Rows are points. The window is the flat piece filled in between its corners: a triangle in 3 columns, a solid with four corners in 4, and so on. A path goes straight from each point to the next, and from the last back to the first. List the points from which the path goes on through the window.
(in the rows, 128 means zero)

Window (4 x 4):
[[ 70 172 166 109]
 [172  51 132 127]
 [182 125  79 121]
 [108  68 123 120]]
Path:
(1): [177  72 105  59]
(2): [162  69 126  64]
(3): [170  75 120 164]
(4): [135  91 138 140]
(5): [138  85 140  68]
(6): [142 115 121  92]
(7): [129 128 128 184]
(8): [122 139  99 154]
(9): [131 128 106  80]
(10): [113 102 131  61]
(11): [105 109 142 176]
(12): [128  93 113 162]
(13): [143  86 109  68]
(14): [ 80 161 163  70]
(15): [ 78 161 156 170]
(16): [156  75 101 149]
Through the window after points: 2, 4, 6, 10, 12, 14

Window (6 x 6):
[[161 125  83 113  56 116]
 [ 71 137 176 158  80 134]
 [144  82 101  65 166 100]
 [130  87 211  77 128 119]
 [135 196  93 176 108 112]
 [159 119  80 177 156 103]]
Path:
(1): [152 119  90 123  82 189]
(2): [140 133 114 116  58  37]
(3): [130 140 101 152 102  33]
(4): [163 125  88 136 114 159]
(5): [141 160 130 139 135 185]
(6): [127 148 125 143  96  46]
(7): [132 111 110 125 118  43]
(8): [140 129  91 138 128 144]
(9): [123 135 132 142  94 172]
(10): [117 128 149 139  85  90]
(11): [122  85 178  91 111  38]
(12): [138 105 171  92 126 143]
Through the window after points: 1, 3, 5, 11

Window (8 x 8):
[[122 167 158 158 115  11 149 178]
 [130 211  98 123  81 142 169 133]
 [ 98 130  75 147 123 110 104 158]
 [166 154  80  97  83 139  83 164]
 [156  91  60 103 190  87 143 143]
 [156  60 126 173 155 219 191  98]
 [146 107 100 188  86 130 195 119]
 [ 74  93 185  96  80 110 175 135]]
Path:
(1): [154 150 106 148 112  80 120 130]
(2): [145 100 116 127 117  99 100  92]
(3): [133 111  88 122 129 142 159 212]
(4): [104 140  91 126 129 111 146 231]
(5): [120 132 121 168 105  66 106  73]
(6): [155 111 101 147 116 106 150  93]
(7): [136 107  97 156 117 132 183 149]
(8): [146 126  83 147 117 152 195 213]
(9): [123 134 103 144 103  91 116  80]
(10): [131 152 112 158 117  82 114 101]
(11): [104 123 107 130 110 110 156 205]
(12): [153 154  86 136 119 103 147 213]
Through the window after points: 4, 6, 8, 10

Window (9 x 9):
[[ 38 165  88 185 129  90 101 105 134]
 [149  93  73  72 115 171  91 184 115]
 [ 59 151  86 119 118  81 154 152 134]
 [ 97  23 156 131  79 144  92 112  76]
 [203 101 187 166 124  36  96 105 142]
 [177 115 113 126 158 148 177 214 138]
 [179 105  96 182  72 111 121 149 106]
 [120 199 148 102 138 128 183  50 127]
 [125  73 108  98 153  86  97  32 112]]
Path:
(1): [123 104 116 109 150  90 107  80  86]
(2): [126  84 106 111 133 100 114  68 142]
(3): [ 87 104  79 108 105 146 137 100 160]
(4): [ 90 135  90 107 134 130 137 116  85]
(5): [152 106 119 130 139 131 138 164  89]
(6): [144  96 123 130 121 135 149 160 149]
(7): [120  75  95 163  75 131 108 124 198]
(8): [105 101 106 153 125  86  95 135  93]
Through the window after points: 1, 5

Window (11 x 11):
[[155 104 167 143 112 169 123 108 116  61 120]
 [128 107 188 120  56  86  93 127 117 134 104]
 [112 135 187 132 145 126 152  64 137  92 125]
 [153 141 166 148  96  72  75 165 177 110 113]
 [117  23 138 118 185 126 161  85 116  91 112]
 [111 202  38  38  99 152 161 125 116 166 152]
 [210 168 182  80  96  63  15 114 146 143 152]
 [ 60  88 114 148 169 181 126  72 101 103 120]
 [203 163  75 104 134 130 132  72 122 231 168]
 [154 111 201 101  70 116  60 123 206 127 113]
 [154 200 110  65 166 177 146 131  94 218 162]]
Path:
(1): [114 154 104  75  97 137 138 129 126 156 177]
(2): [152 190  80  73 115 131 129  95 108 148  49]
(3): [157 132 135  96 128 134  99 106 126 129  91]
(4): [138 115 149 116 113 131 113 119 131 130 195]
(5): [142 132 168 102 103 127 123 130 132 141 181]
(6): [181 165 136 101 128 133 123 104 112 137  52]
(7): [173 171 110  94 152 134 111  97 113 149  57]
(8): [143 142 129 110 124 122 128 102 109 139 171]
(9): [150 128 109  90 112 129 111 133 120 182 235]
(10): [172 159 100  91 125 141 115 106 127 178 108]
(11): [149 146 134 103 128 107 101  93 140 149  73]
(12): [132 122 154 105 120 101 110 114 140 152 181]
Through the window after points: 1

Window (12 x 12):
[[113 154 174 187 189  99 136 107 148 155 140 138]
 [178  39 128 111  93  47  86  83 104  83 103 161]
 [ 61 183 118 157 149 131 105 131 142  94 145 117]
 [174 199 137  60 138 179  51  76 158  96 110 159]
 [102 154 170 162 138 101 126 147 220  98 103 148]
 [187 102  96 150 197 113 113 127 125 128 107 111]
 [130 139  63 168 181  30 201 119  93 181 128 103]
 [154 195 163 178 114  67 168 196  90 147 156 153]
 [ 88  67 132 160  22 162 152 154 201 184  96  83]
 [195 135 115 149 117 144 134 104 159  87 167 126]
 [ 68 100 146 169 188  94 217 119 114 137  50 116]
 [159  80 102  98 153  81 144 137 117 112 182 134]]
Path:
(1): [115 151 174 135 132  89  97 137 160 104 132  45]
(2): [106 130 102 171 121 131 157 134 152 131 118 203]
(3): [140 120 113 145 143 104 150 138 125 132 138 161]
(4): [154 130 149 134 142  78 148 141 122 111 146  83]
(5): [153 124 138 133 138  98 139 114 121 121 139  87]
(6): [147 122  93 145 138 117 139 126 128 146 134 165]
(7): [114 105  73 195 133 137 146 125 152 150 102 200]
(8): [133 128 205 117 146  81 154 113 133 112 128  47]
Through the window after points: 1, 3, 7

Window (14 x 14):
[[135  69 153 126 131 146 134  75 192 175 105  75 241 153]
 [ 86 150  62  78 222 184 107 174 122 118 106 143 102 126]
 [ 95 175 117  88 135  66 172  81  88  45 132 194 230 157]
 [111 121 137 184 144  95 126  93  62  67  80 196 124 143]
 [ 88 192 146 220 157 119  56  94 162  89 151 151 134 114]
 [228 113  95 158  93 164 195  74 165 102 109  87  81 126]
 [105 127 179  87 150  65  99 121 131 146 160 124 138 156]
 [ 60 170  63 133 107  98  99 121  77 175  89 100 201 179]
 [150  98  34 148 192  90 203 145 206 138  53  99 100 120]
 [201 131 143 136 106 175  86 151 135 102 135 148 199 133]
 [158  85  70 100  79 157 185 124 187 157 130 149  89 146]
 [177 131  71  71 195 183 120 142  86 189 140 196 140 144]
 [119 178 124 145 102 167 193 154 159 155 131 107 157 110]
 [142  61 125 124 169 116 105 128  68 119 206 157 146 180]]
Path:
(1): [121 127  77 103 133  99 114 105 103 103 125 130 137  53]
(2): [124 110 100 124 136 105 119 107 111 130 155 129 158  78]
(3): [125 127 125 150 159 126 123 123 143 124 125 136 143 176]
(4): [148 126 103 118 142 132 156 132 117 128 113 141 149 191]
(5): [136 106  98 106 123 133 157 133 108 136 116 127 161 110]
(6): [129  90  87 112 129 122 120  93 144 161 117 113 170  56]
(7): [126 125 117 129 164 147 148 131 158 137 106 116 166 186]
(8): [147 123 115 139 159 138 147 114 152 119 107 142 126 205]
(9): [145 109  84 111 136  97 124 108 100 119 142 138 139  50]
(10): [116 108  72 104 124  96 143 109 117 135 124 132 130  53]
(11): [104 147 111 146 160 152 162 122 161 143 111 132 133 245]
(12): [127 172 120 160 161 139 160 143 145 113 119 165 142 229]
Through the window after points: 2, 6

Window (14 x 14):
[[ 96 211 152 159 219 112 121 136 151  91 128 122 150 179]
 [ 86  80 184 108 115  99 152 114 138 170 108  75 106 100]
 [114 129  84  86  93  98 133  99 117 192 142 149 104 167]
 [ 82  79 176 169 101 143 128 147 188 121 148 146 154 151]
 [142 142  56 158 204 112  90 135 126 139  52 116 123 160]
 [ 95 164 150 119 153 106 164 121 139 122  64 140 184  72]
 [ 86  91 145 115  87 124  91 183 138 100  67 135  59  89]
 [ 60 120 101  92 143 113 151 205 158  84 120 114 127  76]
 [122 152  78  31 202  99  71  89 118 141  88 130 194 113]
 [ 88  95 101  55 190 130 157 109 147 136 191 203  87 146]
 [202 155  74  87 181  82 112 123 108 103 116 139 113 182]
 [126 191 150 149 152 174 173  89 162 137 129  80 129 151]
 [144 124 137  83 145 154 166 165  84 160 176 155  91 194]
 [ 86 131  72 116 152  98 102  78  84  98  44  87 171  90]]
Path:
(1): [152 148 117 144 158 118 106 108 120 135 173 118 149 113]
(2): [ 72 144 117  88 175 118 156 131 148 122  67 118 131 158]
(3): [ 69 130 134 110 145 117 161 106 162  89  49 121 123 189]
(4): [143 152 122 143 167 115 103 158 112 150 181 130 129  92]
(5): [131 150 135 126 190 120  85 123 137 151 201 136 148  78]
(6): [ 78 122  76  89 133 119 159 145 129  83  37 133 128 172]
(7): [ 86 104  97  49 151 143 184 138 175 100  67 175  89 176]
(8): [111 122 125 118 161 106 108 111 115 155 189 147 124 112]
Through the window after points: 7

Window (14 x 14):
[[108 140 141 127 114 163 146 116 176 155 122 112 156 121]
 [138 120  83 130 142 161 155 105 126 106  32 147 143  98]
 [118 113 127 145 131 166 101  91 134 138 147 172 130 128]
 [105  96 134 158 115 125 159 122 152 144 140 157 164 122]
 [144 134  52 105 172 120   7 166 116 131 154  55 138 143]
 [205 112 138 110 148 107  99  77 121 126 141 123 122  99]
 [ 95 139 138 143 111 138 134  94 108 119 137 143 149 128]
 [129 105 129 107 128 165 148 136 123 125 151 140 165 115]
 [ 86 121 138 101 151 126 109 142 119 142 119 162 130 128]
 [168  99 163 151 142 144 116 114 133  93 108 110 122 105]
 [ 85 105 132 140 132 147 139 104 112 157 141 125  95 122]
 [140 157 121 153 126 155 155 194 135 137 122 131 139 122]
 [ 94 129 138 117 177 140 189  96 155 115 129 165 131 129]
 [122 134 149 123 213 136 139 120 121 161 136 121 163 122]]
Path:
(1): [134 104 139 129 129 142 144 108 124 137 127 126 132 170]
(2): [111 119 128 127 146 153 132 127 128 126 135 137 134  83]
(3): [105 141 124 139 148 158 130 124 143 128 152 130 156  54]
(4): [142 109 129 112 138 145 136 135 124 135 121 129 143 165]
(5): [148 126 122 130 139 132 116 126 129 129 116 132 151 160]
(6): [133 129 117 126 152 145 115 132 141 126 135 126 147  96]
(7): [128 124 128 133 144 142 113 124 125 130 129 129 139  95]
(8): [152 119 136 128 136 136 121 111 123 143 120 123 145 183]
(9): [122 114 128 125 139 156 141 110 129 138 112 140 151 172]
(10): [ 93 128 123 135 147 149 130 144 133 130 150 137 136  75]
(11): [120 128 131 140 146 135 124 119 136 131 133 139 132  89]
(12): [139 111 136 130 140 146 123 104 132 137 117 130 131 168]
(13): [142 106 138 122 128 143 153 110 121 132 105 135 132 176]
(14): [115 121 129 136 153 137 137 114 146 124 132 145 145  88]
(15): [119 123 130 128 154 129 123 113 136 125 141 135 133  78]
(16): [154 121 135 116 141 137 130 106 133 135 121 131 135 150]
Through the window after points: 1, 3, 13, 15

Window (14 x 14):
[[185 126  53 174 142 105 128  65  68 178 180 134 149 138]
 [104 224 158 102 163 101  99 137  66 177 136  98  97 141]
 [ 33 136 155 114 131 140  57 142 166  97 192 130 104 108]
 [ 78 192 143 168 133  72 182 117 198 161 108  77 108 160]
 [166 138  68  94 160 104 160 155 221 178 124 123 113 211]
 [ 86 106 117 121 159 165 114 163 139 132  90  75 215 123]
 [ 34 152  56 170  86 190 135 109 223 121 162 161  63 150]
 [156 121 109 138 120 191  24 157 165 128 145 109  72 100]
 [154 157 149 146 127 126 167 157 118 145 118 137 110 159]
 [115 117 108 152  88 140  82 134  84 154 108 168 137  49]
 [145 183 148 154 120 132 138  74 110 186 162 121 193  48]
 [ 76 175 138  94 133  84 194 122 111 137 148  45 172  99]
 [130 166 143 123 125 129 114  51 120 158 132 138  73 122]
 [117 127 163 176  52 169 120 118 157 231 111 107  95 120]]
Path:
(1): [126 157 124 132  97 125 105 100 149 142 129  93 128 163]
(2): [143 145 111 144  95 125  94 130 154 160 132 129 129 135]
(3): [125 122 105 150 145 159 143 114 145 155 148 111 102 120]
(4): [ 75 124 149 136 167 141 181 142  88 180 168 137  67  62]
(5): [112 170 123 139 109 125 112 106 141 160 132 118 131 141]
(6): [110 203 136 142  88 103 132 120 137 158 132  98 151 169]
(7): [103 139 138 151 190 121 152 115 158 170 128 109  80  70]
(8): [ 97 150 112 137 187 154 160 158 155 178 176 130  87  78]
Through the window after points: 6

Window (14 x 14):
[[ 81 116 194 114  66  87 130  93 140 134  51 200  71 157]
 [137 110 140 188 137 150 160 151  91 194 112 105  97  73]
 [151 118 155 126  92  98 147  62 149 152  92 177 170 153]
 [ 97  72  85 122 105  84 135 133 172 128 159 121 112 123]
 [ 82  78 160 129 112 172 115 105 153 138 113 129 151 122]
 [118 167 154 181  91 145 100 171 141 150 218 214  37  74]
 [197 153  56 162  80 132 127 136  59  95  86 132 126 188]
 [123 128 120 178  82 126 102 137  89 167 119  96 176  97]
 [ 41 120 120 148 155 110 159 140  95  99 119 128 168 157]
 [ 89 108 144 238 125 112 151 237 143 150 223 142  85 162]
 [161 159 161 111  87 152 125 169  53  18 118  91 173  81]
 [112 119 155 146 164 122 116 188 153 156  72 102 156 106]
 [ 72 152 164 110 116 149 166 150 133 181 151 106 128 144]
 [166  87  72 116 115 136 141 173  51 187 129 116 185 149]]
Path:
(1): [109 128 126 167  95 157 144 179 151 134 148 160 114 109]
(2): [121 108 161 177 130  85 131 140  95 172 158 130 108 157]
(3): [134 146 164 152 107 126  85 122  90 166 143 126 133 146]
(4): [ 96 109  97 151  98 134 188 174 147 128 102 124 150  80]
(5): [119 160 105 169 102 145 170 188 185 161 105 161 103  83]
(6): [118  85 182 127 102 120  93 107  73 138 166 114 131 158]
(7): [115 136 129 133 155 105  84  80  58 140 137 128  67 122]
(8): [130 128 141 145  49 151 168 186 176 128  89 166 174 125]
Through the window after points: 1, 3
